Each row of a before or after table is a point. The points were changed in one or more steps. Then noise was added and the rows were shuffled. The steps act on columns, c1 being the first. Name the steps. A step turns or swaps two columns, mirrors them in a line or flattens them onto one, adds a multiple of one to another, or multiplies or shifts one. Angles are multiples of 10 degrees, from the lower column toward the higher: turns from -170 to 170, lines from 10 to 170 but not 90. Use the fewest steps. Two steps may share a column if one is a turn and the other turns, adds or multiplies; they go together, in the order done. Otherwise the lowest column goes first.

Before (11 x 2):
[[ -6 -17]
 [ 45  -9]
 [ 31  10]
 [ 24   5]
 [ 21   6]
 [-27  22]
 [-34  11]
 [-17  33]
 [  6  -2]
 [  0   0]
 [ 19  24]]
After (11 x 2):
[[ 12  -5]
 [  2   1]
 [ 44  16]
 [-54  56]
 [-68  27]
 [-33  81]
 [ 38  60]
 [ 63  23]
 [ 49  14]
 [-12 -42]
 [ 89 -22]]
Steps: multiply c1 by 2; multiply c2 by 2.5

Before (14 x 3):
[[-26 -32  50]
 [ -2 -55  -1]
 [-12 -32  40]
 [ 29  16 -16]
 [ 50   4  -1]
 [-64 -32  36]
 [ 47  23 -14]
 [ -5 -17  23]
 [-43 -44  66]
 [ -4 -44  49]
 [ 59  -8 -13]
 [  4 -37  35]
 [ 65   2 -30]
 [-21 -36  24]]
After (14 x 3):
[[  1 -52 -21]
 [ 30  21 -10]
 [ -2 -62  34]
 [-21 -41  13]
 [ 47  28  -5]
 [ -4 -24  19]
 [ 66  12 -28]
 [-41 -63  49]
 [ 53   5   1]
 [ 10 -48  21]
 [-64 -39  24]
 [-26 -47  37]
 [-10 -45  24]
 [ 59  -5 -17]]
Steps: turn c2 and c3 by 20 degrees

Before (13 x 4):
[[  7 -37  -4 -58]
 [ 24  39 -31 -82]
 [ -4 -41 -10  38]
 [  8 -21   4  26]
 [ -3  16 -29   4]
 [-16 -13 -19  -4]
 [ 11 -91   5 -45]
 [ 11   6  45 -20]
 [-10 -24 -77 -19]
 [ 12  18 -42   3]
 [-20 -33 -32 -32]
 [ 57  16 -24 -66]
 [-83  -7  15  -9]]
After (13 x 4):
[[ 16   5  -5 -30]
 [  6 -10  19  45]
 [-88 -27  44   5]
 [ 19  -9  -3 -41]
 [ 42 -18  83 -31]
 [-19 -11 -25   4]
 [-25   6  18 -78]
 [-37  13  33 -32]
 [-40  -3 -38 -10]
 [-35 -15  57  -4]
 [-15  13   4 -20]
 [ 27 -51  65 -25]
 [-23  81  10  15]]
Steps: turn c1 and c2 by -80 degrees; turn c3 and c4 by 90 degrees

Before (9 x 6):
[[ 51   4  10  28 -21 -12]
 [ 39  47   2  33  -6 -15]
 [-23   4 -32   5  23  12]
 [-15 -38 -64 -13 -30 -41]
 [ -1  72  14 -17  65 -53]
 [-16  -4  13  21  -6 -75]
 [-44   4 -45  76 -37  18]
 [ 61 -55  43  -9 -49 -13]
 [ 22 -17 -33  33  14  -4]]
After (9 x 6):
[[ 61  43  41 -38 -48 -11]
 [ -1 -34  15  66  64 -53]
 [ 23 -14 -32 -36  14  -4]
 [ 50 -23  11 -15 -20 -10]
 [-15  34 -64 -21 -31 -40]
 [-17 -14  13 -15  -7 -77]
 [ 39 -56   3  17  -6 -15]
 [-22  -6 -32   0  23  13]
 [-44 -60 -46 -46 -40  19]]
Steps: turn c2 and c4 by 130 degrees

Before (11 x 8):
[[ 25  -5 -11  25 -20 -22 -25  67]
 [  7 -76 -80 -21 -19 -53  45  51]
 [ 12  22 -25  -5  19  52   0   7]
 [ 14  15  10 -38   0 -31  24  87]
 [ 39 -34 -54 -47 -23 -47 -14 -18]
 [ 48  28  -7  -6 -53  41  15  18]
 [ 38   5  27 -38 -11 105 -10  12]
 [-47   3 -10 -27 -30 -20  -8  97]
 [ 20  52 -17 -15 -18  67  -9  28]
 [-14 -38 -27  -2 -13 -42  21 -34]
 [  2 -26 -35 -19 -22 -30  17  23]]
After (11 x 8):
[[ 48  13  30  -7  47 -48   0  18]
 [ 37   0  28 -37 -10 -95 -46  11]
 [  6 -29 -50 -24  66  34  62  50]
 [  0  -6 -14 -16  38  23  25  20]
 [-16 -13 -15  -2  28  31  31 -35]
 [ 39 -13 -30 -45  53  47   7 -18]
 [ 13   5   6 -38  -4  20  34  88]
 [ 17  22  -4 -16  26 -59 -28  25]
 [ 23  -2   1  26  23  28 -20  71]
 [-48  -1  13 -30  31  20  -1  98]
 [ 12   9 -30  -5   3 -50 -19   4]]
Steps: multiply c2 by 0.4; mirror c3 and c5 in the line at 160 degrees; mirror c6 and c7 in the line at 100 degrees

Before (11 x 9):
[[-26  -4 -70  17 -33  48  42   8  58]
 [ 26   0  38  16 -25  52  -4  -2   6]
 [ 23   4  14 -51 -58   3  12  53 -17]
 [ 17  27  28 -32 -16 -34  32  -2  -3]
 [ 52 -26 -38 -32  29 -12 -33 -56   5]
 [ -7  24 -57  13  54 -38  58  -7 -57]
 [ 45  21  35 -39  -8  52 -40  20  46]
 [-50 -49  -7  15  15 -36 -10  29  -2]
 [ 27 -37 -43  -6  57 -20  43 -10   6]
 [-57  33 -26 -82 -41  43  -5 -30 -23]
 [-30  12 -14  21 -54   6  -5  49  23]]
After (11 x 9):
[[ -8  24 -57  11  55 -37  59  -6 -71]
 [-50 -52  -3  14  16 -34 -11  29   0]
 [-52  28 -28 -80 -41  43  -4 -30 -32]
 [ 28  -2  37  17 -22  52  -6   0   6]
 [ 27 -34 -40  -6  53 -21  44 -10   9]
 [ 49 -29 -39 -33  31 -14 -32 -58   6]
 [-25  -6 -68  20 -33  50  42   8  75]
 [ 15  27  26 -33 -21 -30  25  -5  -2]
 [ 46  20  34 -38  -7  50 -38  24  60]
 [-28  12 -13  19 -53   5  -4  52  32]
 [ 22   5   9 -50 -58   3   8  48 -21]]
Steps: multiply c9 by 1.3
